Every row gives one point. Examples show where two turns around zero, p and q, send a point. Where does a point land after both, in the order given? Backwards means that the second turn is done in reverse. Each puzzle has new turns, and all numbers are rounded.

Turn p:
-6, -51 -> 51, -4
-23, 52 -> -51, -25
29, 0 -> -1, 29
Turn q:
2, -46 -> -46, 0
-42, 24 -> 26, 41
-32, -13 -> -12, 33
19, -13 -> -14, -18
53, 47 -> 45, -55
Where do these land?
q, then p: 28, 12 -> 28, 12
p, then q backwards: -42, -56 -> 37, 60
p, then q: 39, 28 -> 39, 28
p, then q: -25, 16 -> -25, 16

Turn p:
3, -7, 26, -10 -> -1, -20, 20, -1
36, 2, -2, 7 -> 24, -18, -18, -12
-8, 57, -27, 30 -> 17, 27, -40, 48
12, 18, -53, 4 -> 24, 38, -34, -7
-13, 28, -10, -25 -> 18, 27, 17, 18
-30, -97, 66, -7 -> -81, -54, 56, -46
Turn q:
-52, -1, 31, -13 -> -31, 42, -7, -32
38, 7, -66, -1 -> 1, -65, -5, 39
-21, -30, 53, -21 -> -5, 38, 31, -46
37, 3, -53, 45 -> 18, -33, -3, 69
-2, 20, 36, -10 -> 17, 18, -15, -31
Where do these land?
p, then q backwards: -55, 33, -11, 45 -> -47, 10, -35, 52
q, then p: 59, -42, 19, -11 -> 16, -67, 25, -19
p, then q backwards: -43, -25, 22, -26 -> -22, -55, -6, -11
q, then p: 56, 0, 20, -42 -> 24, -30, 31, -54
p, then q: -11, -12, -25, -13 -> -2, -6, -26, -19
p, then q: -7, 45, -25, 47 -> -5, -16, -24, 64

Turn p:
-13, -41, -24, -4, -39, -34, -31, -39 -> -28, -20, 57, -42, 15, -25, -19, -15
-17, -1, -30, -13, -32, -21, 75, 10 -> -35, -11, -5, -28, -70, -5, 23, 29
5, -47, 62, -18, -41, -6, -11, 20 -> 7, -23, 58, -1, 7, 67, 14, -2
-23, 32, 8, -10, -31, -53, 16, 13 -> 10, 34, 17, -45, -42, 6, 20, -7
-20, 0, -12, -32, 6, 30, -35, 8 -> -1, -14, -30, -23, 31, 20, -26, -13
72, -2, 13, 3, 60, 16, -34, 4 -> 66, -21, -10, 60, 31, -16, -24, 0
-15, 20, -11, 82, 87, 16, -24, 22 -> 16, 66, -42, 43, 65, -39, 2, 48
31, 28, -1, -12, -51, 20, -37, 15 -> 6, 11, 9, 6, -20, 33, -58, -37
-20, 11, -6, 4, 40, 33, 81, -53 -> -43, -22, -55, 30, -17, -40, 67, -4
Turn q:
4, -47, -27, 18, -6, 20, -39, -3 -> -30, -27, -2, 12, -56, -15, -3, -7
11, -45, -8, -52, -17, 17, 49, -51 -> 35, -69, -9, -19, -1, 11, 60, 20
44, 16, 63, -13, 0, -16, -43, -45 -> 5, -41, 68, -21, 28, 5, -52, 9
-20, 64, -18, 51, 16, 49, -5, 48 -> 7, 57, -48, 44, -3, 19, -48, -46
29, -28, 7, -19, 23, 5, -32, 37 -> -1, -11, -5, -5, -15, -59, -29, 14
-13, -10, 18, -50, -54, -8, 35, -8 -> 53, 0, 20, -37, -8, 14, 46, 20
8, 11, -10, -34, -7, 12, -10, 5 -> 20, -8, -9, -28, -4, -11, -5, -17
-49, -4, -18, -3, 38, -87, -14, 28 -> -73, 59, -6, -40, 23, -23, 19, 30
-28, 11, -58, -2, -1, 77, 36, -1 -> 27, -10, -82, 19, -26, 32, 21, -39
13, 9, 0, 47, -5, -101, 16, 13 -> -50, 53, 60, 19, 45, -21, 38, 4
1, 22, 51, 55, 13, 32, 9, -22 -> 9, -4, 12, 55, 18, 47, -43, 14
Where do these land?
p, then q backwards: -5, -10, -3, -20, 42, -17, 50, 37 -> -27, -52, 10, -35, -2, 17, 38, 2
p, then q: -22, 23, 122, -14, 40, -15, -7, 7 -> 55, -56, -35, 70, 71, 14, 11, -20
p, then q: -28, -2, -30, -16, -3, -3, 46, -34 -> -3, 18, -5, -30, -11, 10, 58, 19
p, then q: 77, -9, -18, -33, -3, 51, -23, 76 -> -18, -27, 11, 36, -86, -46, -51, -40
p, then q backwards: -12, -37, -33, 68, -94, -26, -5, -21 -> 2, -14, 26, 48, -11, -80, -87, 1
q, then p: -24, -29, 43, 13, 34, 6, -31, -6 -> 2, 23, 1, -25, 29, 44, -33, 24
p, then q: -2, 33, -29, -24, 23, -26, -38, -28 -> -26, -31, 23, -43, 33, -20, 11, -16
q, then p: 64, 25, 4, 37, 11, 16, 12, -22 -> -2, 6, 30, 41, 53, -35, 20, 7
q, then p: -31, -11, -17, -20, -28, -10, 8, -31 -> -24, -34, -21, 2, -26, 26, 13, -3
p, then q: -17, 18, -38, 9, -23, 24, -12, 21 -> -14, 17, -15, -36, -24, 10, -21, -26
